Rows are points. Any point is a mix of the corners, with weights that add up to 1. It lies inside the corners' shape when no weight is negative. Is each point inside? If not, which corners have a negative weight?

Corners:
(1): [-0.21, -0.51]
(2): [+0.21, -0.50]
(3): [+0.48, +0.54]
Points:
[+0.22, -0.35] -> inside
[-0.15, -0.78] -> outside (3)
[-0.09, -0.47] -> inside
[+0.14, +0.10] -> outside (2)
[+0.56, +0.59] -> outside (1)
[-0.10, -0.25] -> outside (2)
[+0.31, +0.25] -> inside
[-0.01, -0.30] -> inside

Corners:
(1): [-0.37, +0.23, -1.17, +0.44]
(2): [-0.08, -0.26, -0.25, +0.26]
(3): [-0.68, -0.16, +0.32, -0.32]
(4): [+0.49, -0.41, +0.24, -0.75]
(5): [+0.51, +0.11, -0.07, -0.11]
Points:
[+0.10, +0.07, -0.36, +0.03] -> inside
[+0.32, +0.21, -0.73, +0.40] -> outside (3, 4)
[+0.09, -0.22, -0.13, -0.02] -> inside
[-0.01, -0.10, -0.35, -0.15] -> inside

Corners:
(1): [-0.29, +0.23, -0.06, -0.04, +0.89, -0.34]
(2): [+0.72, +0.02, -0.29, +0.88, -0.50, +0.57]
(3): [-0.29, +0.51, -0.10, -0.49, +0.26, +0.17]
(4): [+0.94, -0.32, -0.08, +0.03, -0.71, +0.24]
(5): [-0.83, +0.17, -0.03, -0.16, +0.20, -0.53]
(6): [+0.01, -0.74, +0.36, +0.43, -0.21, +0.19]
(7): [-0.60, -0.18, -0.51, +0.04, +0.34, +0.10]
Points:
[+0.12, -0.34, +0.09, +0.17, -0.23, +0.07] -> inside
[-0.10, +0.12, -0.25, +0.06, +0.09, +0.00] -> outside (6)
[-0.20, -0.35, +0.05, +0.11, +0.04, -0.21] -> outside (2, 3)
[+0.45, +0.02, -0.23, +0.63, -0.33, +0.39] -> inside

Corners:
(1): [+0.85, +0.69, +0.56, +0.14, +0.35, -0.30, -0.08, -0.02, +0.43]
(2): [-0.18, +0.24, +0.70, +0.40, +0.53, +0.00, +0.41, -1.34, -0.18]
(3): [+0.71, -0.61, +0.11, -0.09, -0.50, +0.26, -0.21, +0.48, +0.83]
(4): [-0.33, +0.35, -0.20, +0.05, +1.10, +0.07, +0.17, -0.38, -0.29]
(5): [-0.05, -1.01, -0.79, +0.99, +0.21, -0.33, +0.78, -0.30, -0.41]
(6): [-0.30, -0.15, -0.62, -0.05, -0.24, -0.12, +0.49, +0.51, +0.36]
(7): [-0.05, +0.47, +0.27, +0.54, -0.61, +0.35, -0.48, +0.35, +0.40]
(8): [-0.01, -0.24, +0.57, +0.12, +0.04, -0.29, -0.21, +0.13, +0.00]
(9): [-0.27, +0.11, -1.26, -0.37, -0.57, +0.30, -0.13, -0.03, -0.20]
(10): [-0.24, -0.06, +0.63, +0.81, +0.35, -0.79, -0.13, -0.53, +0.23]
Points:
[-0.12, +0.08, -0.06, +0.41, +0.09, -0.06, +0.12, -0.22, -0.03] -> outside (3)
[-0.19, -0.32, -0.73, +0.14, -0.17, +0.12, +0.19, +0.28, -0.01] -> outside (1, 2, 10)
[+0.08, -0.13, -0.09, +0.10, -0.09, -0.08, +0.10, +0.15, +0.25] -> inside
[-0.12, -0.23, -0.24, +0.26, +0.01, -0.14, +0.34, +0.00, +0.10] -> inside
[+0.07, +0.22, +0.01, +0.28, +0.14, -0.19, +0.08, -0.11, +0.09] -> outside (3)
[+0.00, -0.13, +0.31, +0.19, +0.03, -0.22, -0.08, +0.06, +0.11] -> inside
[+0.13, +0.20, -0.37, +0.18, +0.21, +0.27, +0.15, -0.29, -0.11] -> outside (6, 8, 10)
[+0.05, -0.50, +0.00, +0.20, +0.03, -0.07, +0.01, -0.28, +0.19] -> outside (1, 6, 7)
